Rows are points. Each copy is the shape, with its points in the same order, turned, moved and blurred by noise. Say if it was mirrored as well.
In the rows, 128 means zero.

Shape (8 x 2):
[[106 182]
 [ 66 139]
 [186  64]
 [131  96]
 [111 153]
 [153 106]
 [ 87 165]
 [113 121]]
Copy 1 (8 x 2):
[[106 179]
 [ 65 135]
 [191  67]
 [137  93]
 [111 151]
 [154 106]
 [ 89 164]
 [114 123]]
Copy 1 is: only turned
Copy 2, 8 rows:
[[123 208]
 [ 68 180]
 [159  69]
 [119 115]
 [118 175]
 [153 121]
 [103 195]
 [115 145]]
Copy 2 is: only turned

Shape (7 x 3):
[[134 140 137]
 [176 194 181]
 [ 76 132  98]
 [ 91 120  95]
 [ 95  81  89]
 [183 164 127]
 [153 131 183]]
Copy 1:
[[118 151 124]
 [ 67 186 170]
 [168 145  83]
 [162 136  77]
 [154  98  70]
 [ 63 161 119]
 [102 140 168]]
Copy 1 is: mirrored
Copy 2, 7 rows:
[[127 127 133]
 [182 133 197]
 [ 54 127 112]
 [ 65 118 113]
 [ 77 113  63]
 [166  97 161]
 [165 163 128]]
Copy 2 is: mirrored

Shape:
[[ 69 120 174  91 111 172]
 [ 83  93 110 109  83  91]
 [126 143  75 177 176 143]
 [132 188 111 150 183 125]
 [142 197 111 174 147 121]
 [181 188 103 184 141 150]
 [152  64 107  81 107  82]
 [ 83 121 112  65 117 138]
 [ 99 108 111 109 126 172]
 [170 207  60 154 149 133]
 [122  66 121  76 134  90]]
Copy 1:
[[ 64 161 153  93  82 162]
 [110  97 108  93  83  88]
 [123 129  66 153 191 142]
 [126 186  84 155 184 126]
 [125 170  93 193 167 112]
 [143 153  94 216 167 135]
 [184  85 146  79 113 118]
 [118 137 107  75  76 154]
 [105 120 104 104 111 176]
 [173 166  59 204 154 130]
 [157 110 142  57 110 122]]
Copy 1 is: only turned
Copy 2:
[[ 83 114 150  74 113 174]
 [ 98  55  90 138 101 108]
 [106 161 110 205 162 130]
 [113 189 135 154 160  86]
 [132 188 131 170 113  96]
 [168 191 148 192 129 121]
 [150  27 119 133 151 110]
 [ 83  93  94  91 143 145]
 [106 115 118 113 144 164]
 [177 206 101 163 140  85]
 [108  29 130 124 156 108]]
Copy 2 is: only turned

Shape (13 x 8):
[[ 88 166 154  96 175 194  86 136]
 [112 100 113 165 109  86 157  87]
 [181 130 138 176 136  68 142 104]
 [121 143 155  64 123  81 113 170]
 [ 78 174  61  80 160 107  76 146]
 [131 178 157  65  81 155 151  86]
 [158 107  89  91 172 141 191 173]
 [109 152 129 191 176 121  93  88]
 [154  98 144 190  69 162 134 145]
 [ 54 116 146 179 109  70 170 132]
 [114 166 137 161 119 168 146 140]
 [173  90 156 102  99 138 112 195]
 [124 163 140 111 165  72  85  88]]
Copy 1:
[[ 95 119 167  60 158 186  87 103]
 [110 101 123 156  71  93 162  87]
 [ 93 167  90 188  97 105 139  93]
 [136 137  82  71 118 102  78 136]
 [135  63 107  92 184 111  64  68]
 [169 152 106  59  92 175 150  76]
 [ 97 114  78 101 185 119 184 150]
 [ 70 126 166 166 120 138  97  61]
 [141 126 149 178  79 168 160 161]
 [124 111 175 133  71  43 140 116]
 [139 140 172 130 135 152 147 116]
 [130 126  81 121 109 160 115 202]
 [ 90 137  96 116 110 116  72  52]]
Copy 1 is: mirrored
Copy 2, 13 rows:
[[ 56 141 182 169 133 234 120 147]
 [131 160  82 103 138 113 108 102]
 [155 138 104 177 128 101  61 114]
 [ 76 103 190 136 118 107  77 151]
 [ 25 124 111 117 109 171  63 204]
 [ 69 157 172 147  50 133 121  73]
 [125  57  90 151  85 149 154 169]
 [111 171 111 176 181 176  64 135]
 [204 178 157 123 117 151 125 137]
 [109 176 119 109 191  89 128 133]
 [125 176 151 160 118 156 141 148]
 [167  91 196 126  91 144 105 159]
 [ 70 126 138 162 154 131  37 119]]
Copy 2 is: mirrored
